Every row gives one point. Each copy is the shape, with its points in the same order, turned, moved and blurred by noise. Is it also mirrored, or only turned?

Shape:
[[ 0.2  1.7 -3.5]
 [-2.8 -5.2  1.0]
 [-3.4  0.2 -2.9]
 [ 0.8  1.1 -4.4]
 [ 1.7  2.1  5.8]
 [-0.1  2.0 -3.9]
 [-0.4 -6.9  0.1]
 [ 0.9  1.3 -1.8]
 [-0.4  1.8 -2.5]]
Copy 1:
[[-2.6  3.0  0.5]
 [ 6.0  0.6 -0.5]
 [ 0.4  3.8  2.6]
 [-2.8  3.6 -0.4]
 [-1.7 -6.1  0.5]
 [-3.5  3.8  1.0]
 [ 5.2  0.9 -3.7]
 [-2.9  1.3 -0.2]
 [-2.5  2.3  1.1]]
Copy 1 is: mirrored
Copy 2, 9 rows:
[[-0.7 -4.6 -0.3]
 [-3.6  3.1  2.0]
 [-3.0 -1.7 -2.2]
 [-1.3 -5.4  0.3]
 [ 5.9  2.2  0.7]
 [-1.1 -4.8 -0.8]
 [-3.9  2.3  4.6]
 [ 0.6 -3.3  0.3]
 [-0.3 -3.7 -1.2]]
Copy 2 is: only turned
Copy 3, 9 rows:
[[ 3.7 -1.2  1.7]
 [ 2.0 -4.2 -6.3]
 [ 5.1 -0.6 -1.9]
 [ 4.2 -2.3  2.3]
 [-5.0  0.5 -1.3]
 [ 4.2 -0.9  1.8]
 [ 1.5 -7.1 -5.1]
 [ 2.1 -1.7  1.2]
 [ 3.1 -0.8  0.8]]
Copy 3 is: only turned
Copy 4 (9 x 3):
[[ 0.9  1.2 -4.0]
 [-2.7  5.5  2.9]
 [-3.4  0.8 -2.0]
 [ 1.1  2.3 -5.2]
 [ 4.6 -1.3  4.1]
 [ 0.4  1.3 -4.7]
 [-1.6  7.4  1.9]
 [ 1.4  1.5 -1.9]
 [ 0.4  0.5 -3.5]]
Copy 4 is: mirrored

Shape, 8 rows:
[[-1.0  2.2  3.5  0.2]
 [-2.1  0.2  0.3 -4.0]
 [ 2.3  3.9  0.6  0.7]
 [ 1.8  1.4  1.7  0.3]
 [ 0.4 -5.8 -1.3 -3.1]
 [ 0.1  2.7  2.0  5.6]
 [ 3.7 -1.0  0.9 -7.0]
 [-2.7 -2.1 -2.5  3.2]]
Copy 1:
[[-1.6  2.1  3.2 -1.4]
 [ 2.3  4.4  3.9  1.2]
 [-1.8 -1.2  1.6  2.7]
 [-1.4  1.1  0.7  0.9]
 [ 4.0  6.2 -1.9  1.6]
 [-2.2 -3.6  0.4 -2.6]
 [ 0.3  7.2  0.9  6.3]
 [ 5.0 -0.2 -0.6 -2.1]]
Copy 1 is: mirrored
Copy 2:
[[-2.1  0.9 -0.1 -2.1]
 [ 3.4  2.0 -1.7 -2.1]
 [-1.5  3.7  3.3 -0.3]
 [-0.6  1.5  1.6  0.3]
 [ 5.6  0.2 -2.6  3.6]
 [-5.9  3.6  0.3  1.5]
 [ 6.4 -0.8  2.8 -0.9]
 [-0.5  4.9 -4.3  3.7]]
Copy 2 is: only turned
Copy 3:
[[-1.9  3.5  4.0 -2.4]
 [-1.1  4.8  2.1  3.0]
 [-5.0  0.0  3.2 -1.4]
 [-2.5  0.9  4.2 -0.9]
 [ 2.9  0.4  3.9  6.0]
 [-1.8 -0.5  2.1 -6.1]
 [-3.5  2.6  7.2  6.6]
 [ 2.3 -0.2 -0.9 -0.7]]
Copy 3 is: only turned
Copy 4, 8 rows:
[[-3.4 -1.1  0.3  2.4]
 [-0.6  0.9 -3.3 -1.1]
 [-4.0 -3.3  1.6 -2.1]
 [-2.5 -1.4  1.9 -0.7]
 [ 3.8  3.5  0.8 -3.1]
 [-2.3 -5.8  4.1  2.7]
 [-2.9  4.8 -0.4 -5.6]
 [ 4.1 -3.1  1.0  1.0]]
Copy 4 is: mirrored
